Each row is a point. Any point is a mix of the corners, with weights that add up to 1. It lies inside the corners' shape when no weight is negative. Say inside or outside, and name the corners with a negative weight.

Corners:
(1): [-4.1, 3.9, -3.7]
(2): [1.4, -3.5, 3.9]
(3): [5.7, -0.7, 1.9]
(4): [-0.8, 0.2, -4.1]
Points:
[1.2, -1.6, 2.8] -> outside (4)
[4.6, -0.7, 1.6] -> inside
[3.4, -2.2, 0.6] -> outside (1)
[-0.3, 1.2, -4.4] -> outside (2)
[3.6, -2.1, 3.7] -> outside (4)
[4.5, -3.1, 2.8] -> outside (1)
[1.3, -2.2, 2.1] -> inside
[1.0, -0.8, 2.3] -> outside (4)
[3.9, -1.9, 1.8] -> outside (1)

Corners:
(1): [-1.8, -0.8, -3.2, 2.4, 2.1, 0.2, 0.4, 1.0]
(2): [7.8, -4.7, -3.3, -5.4, 4.0, -1.6, 0.8, -0.2]
(3): [-1.5, 3.2, -3.9, -2.7, -3.2, -3.3, -2.1, -1.6]
(4): [0.0, -2.0, -0.4, 2.7, 3.3, -2.8, -5.7, -1.6]
(5): [1.8, -3.3, -0.4, 3.5, -4.1, 0.1, 1.3, 2.1]
(6): [3.5, -1.9, -1.1, 3.9, -2.9, -0.1, 3.4, -2.9]
(7): [-3.2, 3.4, 10.1, 0.7, -3.4, -0.3, 2.0, 5.8]
(8): [-1.7, -4.4, -3.3, 2.3, 1.0, 2.4, -2.0, -2.9]
(9): [0.9, 0.8, -2.8, 2.4, 1.0, 1.6, -4.6, -1.3]
Points:
[0.4, 0.9, -2.7, -0.6, -0.9, -1.2, -2.0, -1.0] -> inside
[-2.1, 1.5, 1.8, 1.6, -3.2, 0.8, -0.2, 2.3] -> outside (2, 4, 6)
[1.9, -0.2, 3.2, -3.2, 0.8, -4.0, -0.2, 4.1] -> outside (6, 8, 9)
[3.7, -4.8, -7.8, -1.2, 4.9, -2.1, -2.4, -5.2] -> outside (5, 7, 9)
[4.2, -2.0, 1.0, 3.1, -0.3, -0.8, -0.3, -0.8] -> outside (1, 3, 8)
[-0.4, -1.4, -1.7, 1.3, 0.8, -1.2, -3.0, -1.5] -> inside
[0.4, -1.6, -0.7, 2.3, 1.9, -1.7, -3.9, -1.2] -> inside

Corners:
(1): [-3.6, 2.8, 2.9, 1.0, 3.1, 5.6, 0.0, 5.5, 2.6, 2.5, -0.3, -3.6]
(2): [4.1, -2.5, 1.4, -2.3, -3.3, -2.5, 2.3, 1.6, 3.4, 3.4, -4.5, -4.8]
(3): [-2.9, -4.0, 0.5, -2.9, 1.0, 6.1, 2.3, 7.5, -1.7, -0.2, 2.0, 0.6]
(4): [-4.2, 2.5, -0.2, -4.5, 3.7, -2.4, 0.9, 1.0, 1.5, 4.1, 1.0, 2.2]
(5): [3.6, 3.6, 4.6, 0.4, -4.2, -1.0, -1.2, -4.3, -1.5, -0.2, -1.8, 5.8]
(6): [3.2, -1.7, -2.6, 4.7, -3.2, 0.9, -2.0, 5.0, -0.3, -4.2, -0.2, 0.9]
(7): [-5.4, -4.4, -2.2, 6.3, -6.0, 4.8, 0.5, 4.5, 4.2, 1.9, -4.9, 1.6]
(8): [-1.9, -2.8, 5.6, -3.8, 3.0, -2.5, 3.5, 5.9, -3.9, -2.1, -2.6, -4.2]
(9): [1.9, -2.6, -1.4, 5.5, -4.2, 0.2, 1.3, -4.2, -0.6, -6.8, 1.7, -2.9]
(10): [-3.9, 5.7, 4.8, 2.1, -4.5, 1.5, -1.4, 2.6, -0.8, 4.8, 3.1, 0.7]
(11): [-6.2, -0.1, -3.4, 5.5, -3.3, 1.5, -6.7, -4.4, 1.5, 1.3, 2.5, -3.2]
(12): [3.3, -2.6, 4.0, 1.1, 2.3, 0.0, 1.9, -4.7, 1.2, -0.8, 4.6, 5.3]
(13): [2.3, -3.6, 1.6, -3.4, -3.9, -2.1, 1.1, 3.5, 4.8, -4.0, -2.6, -3.7]
Points:
[0.9, -1.4, 2.1, -1.3, -3.1, -0.9, -0.2, 3.7, 0.2, -2.8, -1.8, -5.3] -> outside (4, 7, 12)
[0.6, -0.2, 1.9, 0.2, -2.7, -0.3, -0.1, 0.0, 0.9, -1.1, -0.8, 0.0] -> inside
[-1.8, 1.9, 3.2, -0.2, -0.4, 0.9, -0.4, 0.0, -0.2, 0.9, 1.8, 0.7] -> outside (2, 6, 7)
[-0.1, -2.1, 0.7, -0.1, -1.5, 1.5, 1.1, 2.1, 0.6, -0.2, 0.0, -1.3] -> inside
[1.7, -3.0, 0.1, -0.4, -1.5, -1.8, 0.6, 0.4, 0.2, -2.3, 1.6, -2.6] -> outside (1, 5, 7)
[-0.3, 0.4, 2.3, -0.2, -0.4, 0.5, 0.2, 1.8, 0.1, -0.1, 0.4, -0.6] -> outside (7)
[-1.4, 1.3, 1.9, 2.5, -2.3, 0.5, -0.4, 0.0, 0.5, 1.7, -0.7, 0.9] -> outside (3, 13)
[-2.7, -1.1, -0.2, 4.4, -1.7, 1.3, -1.5, 0.4, 1.7, -0.8, 1.9, -0.3] -> outside (2, 3, 5)

Corners:
(1): [1.7, -4.7, -4.0, 5.9, 4.8, 2.8, -0.5, -4.6, -0.4, 6.7, 0.9, 2.1, -2.2, 0.5, -2.1, -1.5, -0.3, -4.1]
(2): [-0.3, -0.8, -0.2, 4.9, -7.7, -5.9, 2.3, 2.9, 3.2, -1.0, 2.1, 3.4, 3.2, 1.8, -3.0, -4.7, -0.9, -2.5]
(3): [-5.9, -0.3, -1.9, -0.6, -5.3, 2.3, 6.5, 1.1, -2.4, 2.7, -0.9, -2.2, -1.9, 2.8, -3.0, -1.4, 0.3, 2.1]
(4): [-4.5, 3.2, -3.0, -6.0, -5.2, -2.7, -0.7, 4.5, -6.1, -2.3, 3.7, -2.9, 0.0, 1.6, 0.4, -0.5, 0.7, -1.4]
(5): [0.1, -0.9, 1.8, 1.6, 4.1, 3.7, 0.1, -0.1, -4.6, -3.3, -1.8, -3.7, 3.8, 8.6, 2.2, -8.5, -1.3, 2.4]
(6): [0.3, -4.3, -0.3, 0.7, 8.8, 0.9, 1.2, 6.1, 3.3, -1.3, 3.5, -4.2, -9.3, 0.2, -0.4, -3.5, -0.3, 3.6]
(7): [-7.3, 4.1, -0.2, 1.3, 5.9, 3.9, 5.3, 0.4, -7.6, -1.2, -2.1, 3.0, -1.0, -0.2, -1.5, 3.2, 5.6, -4.6]
(8): [-1.1, 0.4, 0.1, -8.6, 3.6, -7.4, -0.8, 2.1, -2.1, 2.6, 2.3, 5.5, -2.5, 2.0, -4.0, 1.0, 2.0, 5.3]
(9): [2.7, 2.2, 3.6, 3.0, -0.3, -0.5, -0.1, -5.7, -1.3, 1.9, 4.8, 2.5, -2.6, 3.7, -2.9, -0.7, -2.2, 4.1]
(10): [4.1, 0.9, -0.4, 1.5, 1.1, 0.8, -1.4, 0.9, -2.4, 8.4, 5.2, 0.8, 1.4, 1.4, -2.4, -7.7, 1.7, 1.4]
(11): [2.4, -2.7, 2.4, -1.8, -4.1, -2.6, -3.5, 4.3, 5.1, -3.0, 2.2, 0.9, -4.1, -0.4, -1.0, 5.4, 0.8, -0.9]
(12): [-0.8, 0.2, -4.8, -4.3, -3.9, -0.5, 4.2, 0.8, 2.2, 3.2, -2.9, 2.5, -0.1, -3.9, 0.8, 1.9, -5.6, -2.0]
(13): [-1.1, -0.8, 0.9, 4.1, -2.8, 0.9, -0.7, -3.7, -1.8, 4.6, 0.5, 0.9, 8.9, 4.0, -4.9, -4.6, -5.4, 1.1]
(14): [-2.1, -0.2, -2.4, 0.7, -0.1, -2.3, 1.0, 6.8, -7.0, 3.8, -4.7, 2.1, 0.8, 1.2, -4.5, 6.0, -2.0, 2.4]
(15): [-2.3, 1.8, 0.4, 2.3, -0.2, -0.3, -0.5, -1.7, -7.4, 3.4, -1.1, -2.5, 0.5, -1.2, -1.3, -4.7, 2.3, 0.4]
(16): [3.2, 0.7, -3.7, 1.9, 1.4, 4.7, -5.6, 2.8, 2.2, 0.8, -4.4, -0.1, -5.9, 0.3, -4.4, 3.4, -2.8, 4.6]
(17): [2.9, 0.4, -2.4, -6.3, -2.2, -0.9, 1.8, -1.4, 0.3, -2.6, 1.5, -4.9, 3.4, -0.9, -3.3, -1.2, -1.9, -2.6]
(18): [0.5, -2.4, -1.3, 2.3, 2.9, 1.4, 1.5, 1.6, -2.1, -1.1, 2.5, 2.1, 1.1, -0.5, 0.8, -0.8, 3.2, 4.6]
(19): [0.9, 4.2, 3.1, 5.4, -0.5, -4.5, 0.0, -3.5, 5.1, 1.9, 3.0, -1.9, 1.0, 2.6, -0.2, 0.7, 2.2, 2.7]
Points:
[-0.1, -1.0, -1.1, 1.6, 1.3, 0.6, 0.8, 0.8, -1.5, 0.7, 1.1, 0.9, -0.2, 0.7, -1.1, -1.0, 1.0, 1.5] -> inside
[-0.6, 0.7, -1.6, -0.5, 1.7, -1.4, 2.9, 0.4, -1.7, 2.2, 1.9, 1.3, -0.6, 1.7, -1.1, -1.5, 0.1, 1.1] -> outside (11, 13, 15, 16)
[0.2, -1.7, 0.1, 1.2, -1.5, -2.0, -0.2, 1.0, 1.6, 0.1, 0.9, 1.1, -1.8, 3.4, -1.5, 0.6, -2.7, 4.2] -> outside (7, 10, 15, 17)
[-0.9, 0.8, -0.5, 1.5, 2.3, 1.9, 2.4, -2.7, -2.1, 2.3, 0.4, -0.6, 0.9, 1.7, -1.9, -4.7, 0.4, 0.9] -> outside (4, 11, 14)
[0.2, 0.1, -0.6, 0.1, 0.6, -0.4, -0.1, 1.3, -1.0, 0.6, 0.9, 0.1, -0.8, 1.0, -1.6, -0.4, -0.4, 0.6] -> outside (3)
[-0.7, 0.0, -1.1, -0.7, -1.6, 0.0, 0.7, 0.4, -3.0, 1.3, -0.3, 0.7, 1.4, 1.6, -2.0, -1.2, -0.7, -0.1] -> outside (6, 19)
[1.8, -2.2, -1.4, -1.1, -1.2, 2.2, -0.7, -0.1, 0.2, 0.5, 1.6, -3.3, -0.3, 1.5, -0.3, -4.7, -3.0, 1.2] -> outside (2, 7, 8, 14, 19)
[-1.0, 1.1, -0.5, -0.3, -1.1, -1.1, 0.9, 0.0, -1.8, 1.6, 0.0, 1.0, 0.9, 1.7, -1.9, 0.0, 0.2, 0.8] -> outside (6)
[-1.6, -0.4, 0.2, 0.3, -0.8, -0.9, 1.5, 0.3, -1.8, 0.4, 0.9, 0.0, 1.0, 1.8, -1.5, -0.8, -0.3, 0.2] -> outside (10, 16)
